Rows are points. Each copy is the shape, with its points in the same order, turned, moved and blurred by noise. Say if it was mirrored as well.

Shape:
[[-0.54 -2.08]
 [-0.45 -1.05]
 [-0.43  3.48]
 [ 3.43 -1.98]
 [-0.59  0.37]]
Copy 1 (5 x 2):
[[-1.55 -1.51]
 [-0.95 -0.69]
 [ 1.62  3.08]
 [ 1.81 -3.63]
 [-0.16  0.42]]
Copy 1 is: only turned
Copy 2 (5 x 2):
[[-1.27 -2.17]
 [-0.62 -1.29]
 [ 0.92  3.38]
 [ 2.61 -3.66]
 [-0.54  0.65]]
Copy 2 is: only turned
Copy 3:
[[-0.61  2.30]
 [-0.22  1.42]
 [ 1.01 -2.91]
 [ 3.28  3.46]
 [ 0.10  0.12]]
Copy 3 is: mirrored
Copy 4 (5 x 2):
[[ 0.03 -1.83]
 [ 0.60 -0.94]
 [ 1.47  3.68]
 [ 4.51 -2.03]
 [ 0.46  0.40]]
Copy 4 is: only turned

Shape, 6 rows:
[[-2.54 -3.73]
 [ 0.67  0.14]
 [ 2.91  1.32]
 [-0.57  2.13]
 [ 1.70 -1.65]
 [ 0.08  1.21]]
Copy 1 (6 x 2):
[[-1.84 -5.31]
 [-0.19 -0.37]
 [-0.12  2.06]
 [ 2.21 -0.19]
 [-2.05 -0.62]
 [ 1.13 -0.11]]
Copy 1 is: mirrored
Copy 2 (6 x 2):
[[-4.74  0.58]
 [ 0.20  1.50]
 [ 2.14  2.99]
 [ 1.37 -0.64]
 [-0.63  3.00]
 [ 1.02  0.19]]
Copy 2 is: mirrored

Shape:
[[-2.54  3.13  2.94]
 [ 3.11  3.05  0.02]
 [-2.28 -0.18  1.53]
 [ 1.25 -0.57 -2.01]
 [-3.02  0.46  1.03]
 [ 2.58  0.44 -1.26]
 [-0.18 -0.91 -2.45]
 [ 0.07  2.45 -2.27]
 [-2.14 -2.22  0.62]]
Copy 1 (9 x 3):
[[ 1.12 -5.08  0.34]
 [ 3.97 -0.42 -2.77]
 [-0.65 -2.21  1.41]
 [ 0.15  1.76 -1.54]
 [-1.17 -2.73  0.79]
 [ 1.96  1.66 -1.89]
 [-1.27  1.36 -1.28]
 [ 0.26 -0.79 -3.50]
 [-1.69 -0.27  2.09]]
Copy 1 is: mirrored
Copy 2 (9 x 3):
[[-3.65 -1.74  3.02]
 [-3.34  0.36 -2.90]
 [-0.25 -1.64  2.14]
 [ 0.91  1.19 -1.75]
 [-0.59 -0.86  2.99]
 [-0.57  0.60 -2.98]
 [ 1.62  1.62 -0.59]
 [-1.44  2.54 -0.53]
 [ 2.21 -1.59  1.77]]
Copy 2 is: mirrored
Copy 3 (9 x 3):
[[ 4.81  2.47 -0.73]
 [ 2.15 -2.43 -1.90]
 [ 1.65  2.73  0.74]
 [-1.62 -1.05 -0.40]
 [ 1.34  3.60  0.21]
 [-0.60 -1.91 -0.81]
 [-2.17  1.17 -0.80]
 [ 0.48  0.13 -3.49]
 [-0.42  2.50  2.20]]
Copy 3 is: only turned

Shape:
[[ 3.16  1.86 -3.11 -2.79]
 [ 2.43 -1.62 -2.90  0.54]
 [-1.67  1.11  0.85 -0.47]
 [-0.97  1.44  1.51  0.77]
 [ 0.36 -1.83  0.39  0.86]
 [ 2.62  3.04  0.11 -2.74]
 [-1.58 -1.79  1.53 -3.10]
 [-1.34  1.75 -3.33  0.30]]
Copy 1:
[[ 0.81  4.75 -2.56  1.92]
 [-1.30  2.61 -2.47 -1.85]
 [ 1.71 -1.79  0.03  0.98]
 [ 0.61 -2.43 -1.32  1.15]
 [ 0.37 -1.32 -2.15 -1.82]
 [ 2.96  2.19 -2.55  2.77]
 [ 3.98 -0.47  0.98 -1.74]
 [-2.34  0.69  0.43  1.59]]
Copy 1 is: only turned
Copy 2, 8 rows:
[[ 4.26 -1.19  2.16 -1.42]
 [ 1.89 -1.33  0.66  2.52]
 [-1.05  1.99 -0.26 -1.88]
 [-1.57  2.67  1.37 -0.42]
 [-2.08 -0.15  0.54  1.48]
 [ 1.44 -0.87  3.95 -3.53]
 [-2.49 -1.52 -1.10 -1.84]
 [ 2.11  2.71 -0.41 -0.26]]
Copy 2 is: only turned

Shape, 12 rows:
[[ 1.38 -0.76  1.29  2.40 -0.65  0.66]
 [-0.02  0.68 -2.07 -1.31 -0.24 -0.14]
 [ 2.26  0.97  2.31  1.19 -1.14 -1.34]
 [ 0.47  2.04  2.11 -2.11 -0.71  0.23]
 [-0.37  0.82  4.63  0.79 -1.21  0.19]
 [ 0.03  0.46  1.91 -0.46 -1.40 -2.44]
 [ 1.86  3.92 -6.36  2.94  1.10  2.00]
 [ 2.52  1.37 -1.37 -1.18  3.52  1.96]
 [ 0.92  0.75  0.65 -2.34  4.58  1.35]
 [-0.23 -1.12  1.54 -2.38 -0.16  1.45]
 [ 1.74  2.74  1.14 -1.45  0.05 -0.33]
 [-1.14  1.64 -1.99 -0.95  3.98  0.55]]
Copy 1 (12 x 6):
[[ 1.69 -1.16  2.78  0.09  1.22  0.42]
 [ 0.21  1.09 -1.36  0.03  0.13 -1.77]
 [ 1.17  1.43  3.22 -1.64  1.52  0.60]
 [-1.55  1.54  0.24 -2.39  0.80  1.13]
 [-0.41 -0.36  3.07 -2.14 -0.27  2.97]
 [ 0.42  1.71  2.25 -2.25 -0.92 -0.01]
 [ 2.40  2.60 -2.65  5.83  3.64 -1.14]
 [-2.76  0.46 -0.34  1.83  3.77 -1.93]
 [-4.76 -0.07  0.60  0.85  2.04 -1.90]
 [-1.79 -1.60 -0.17 -2.22 -0.09 -0.54]
 [-1.17  2.54  0.38 -1.37  2.11  0.57]
 [-3.29  1.24 -0.77  3.16  0.16 -1.96]]
Copy 1 is: only turned
Copy 2:
[[-0.76 -0.81 -2.04  1.84 -0.19  1.23]
 [ 1.19  0.45  0.32 -0.74  0.79 -1.37]
 [ 0.66 -1.74 -3.61  1.88 -1.73 -0.60]
 [ 2.50 -0.77  0.27  1.64 -2.13 -1.62]
 [-0.12 -1.92 -0.56  3.58 -3.86 -0.33]
 [ 0.30 -3.06 -0.84  1.11 -1.53 -2.72]
 [ 0.64  5.85 -3.90 -2.71  1.65 -0.45]
 [ 3.07  2.71 -1.05  2.41  2.98 -0.39]
 [ 2.08  1.53  0.53  4.73  2.79 -2.22]
 [ 1.39 -1.22  1.98  2.47  0.08  0.45]
 [ 2.83  0.27 -1.46  2.12 -1.72 -2.10]
 [ 0.14  3.09  1.18  2.32  1.95 -3.59]]
Copy 2 is: only turned

Shape, 13 rows:
[[-3.45  1.98  1.70  2.43 -1.73 -0.48  2.76 -2.32]
 [-1.01 -2.20 -2.15 -0.80 -1.15 -2.71 -2.10  0.54]
 [-1.80  3.04 -1.17 -0.26 -0.99 -2.12  2.57  3.34]
 [ 3.15  0.31  2.34 -3.32  0.64 -3.03  0.09  2.57]
 [-1.89  0.45 -0.38  2.79 -0.59 -0.54  3.35  0.43]
 [-0.91 -2.25  1.94  0.11 -0.41  3.08 -0.35  0.19]
 [-0.71 -0.17 -0.05  0.87  3.63 -2.29 -1.31  0.85]
 [ 0.98 -0.06 -2.89 -2.35  4.11  2.84  2.24  0.27]
 [ 1.82  0.56  1.55 -0.17 -1.67  1.84 -1.73 -0.80]
 [ 2.02  3.18  2.54  1.57 -2.21  2.09 -1.22  2.95]
 [-0.32 -1.98 -0.55  1.66 -1.38  0.19 -0.44 -0.83]
 [ 3.17  0.71 -1.50 -0.31  1.98  0.81 -1.46 -0.11]
 [ 0.40 -0.27  1.93 -2.32  1.10 -1.83  2.33  3.61]]
Copy 1 (13 x 8):
[[ 0.69  1.39  4.55  3.11 -0.04 -0.64 -2.15 -3.61]
 [ 5.19 -1.55  1.81 -1.43 -0.99  2.58  1.27 -0.03]
 [ 0.88  2.19  3.14 -2.11 -1.05  0.03  2.63 -4.37]
 [-0.49 -3.40  0.57 -1.20  0.58  3.95  4.62 -3.50]
 [ 1.54  3.13  2.48  0.55  1.25  0.10 -0.58 -2.86]
 [ 0.25 -2.27  0.10  0.40  1.34 -0.59 -1.71  0.28]
 [ 2.09  0.23 -1.24 -0.04 -2.31  3.71  0.05 -2.67]
 [-2.93  1.97 -0.29 -2.58 -0.51  3.13  0.01  2.05]
 [ 0.26 -2.83  0.66  2.60  0.47  0.29  2.30  0.51]
 [-0.65 -1.04 -1.09  2.48  0.57 -2.71  4.19 -2.28]
 [ 3.19 -0.24  1.27  1.26  1.09  0.70 -0.30  0.21]
 [-0.12  0.29 -1.08  0.97 -0.70  3.03  2.95  1.33]
 [-0.93 -1.31  0.65 -3.19  1.14  2.35  1.47 -4.03]]
Copy 1 is: mirrored
Copy 2 (13 x 8):
[[-4.58 -0.97  2.03  0.72  0.88 -2.55  1.64  1.39]
 [-0.91 -1.18 -0.46 -3.00  0.74  2.40 -1.83 -1.73]
 [-2.30  0.34  0.18  3.44 -0.67  3.30  1.33 -0.25]
 [ 2.35  0.26 -0.61  2.05 -0.31  3.22 -4.28  2.66]
 [-3.45 -2.19 -0.24  1.93 -1.34 -1.23  0.92 -0.32]
 [ 0.86  0.34 -0.99  0.53  1.60 -3.74 -2.27 -1.17]
 [ 0.32  1.30  0.44 -1.49 -3.61  0.56 -2.37  0.07]
 [ 2.90 -1.90  2.10  3.21 -1.69 -0.33 -2.41 -4.72]
 [ 2.73 -0.50 -0.35 -0.46  2.65 -2.05 -0.39  1.10]
 [ 2.97  1.23 -2.71  2.05  1.31 -1.44  2.67  2.45]
 [-0.47 -2.32 -0.61 -1.72  1.02 -1.48 -0.64 -0.90]
 [ 4.46 -1.37  0.94 -0.49 -1.61  0.30 -1.38 -1.00]
 [ 0.08  0.82 -1.35  3.97 -0.86  1.90 -3.75  0.51]]
Copy 2 is: mirrored
Copy 3 (13 x 8):
[[-3.65  1.40 -2.69 -1.30  3.46  0.47 -2.26  2.30]
 [ 1.98  2.26  1.12  2.70  2.20  0.65 -0.84 -1.23]
 [ 0.59  0.99 -4.61  0.52  0.34  3.48 -2.35 -1.21]
 [ 1.08  1.58 -2.84  3.73 -3.01  0.00  2.64 -0.20]
 [-0.45 -0.68 -3.10 -0.47  2.31  0.64 -3.67  1.89]
 [ 0.85  1.07  0.39 -2.59  0.48 -3.60  0.21  0.44]
 [-0.44 -0.95  1.44  1.86 -1.64  0.94 -1.42 -0.61]
 [ 0.93 -4.97 -1.52 -0.13  0.11 -2.20 -0.10 -3.96]
 [ 0.42  0.74 -0.24 -1.21  1.19 -0.18  3.53  0.51]
 [ 0.71  1.42 -2.11 -3.65 -0.92  2.23  3.26  1.83]
 [ 1.36  0.38  0.82 -0.10  2.53 -0.93 -0.79  1.57]
 [ 1.33 -2.95  0.64  0.63  0.16  0.88  2.79 -0.85]
 [ 1.42  0.93 -4.33  2.41 -3.17 -0.85 -0.57 -0.30]]
Copy 3 is: mirrored
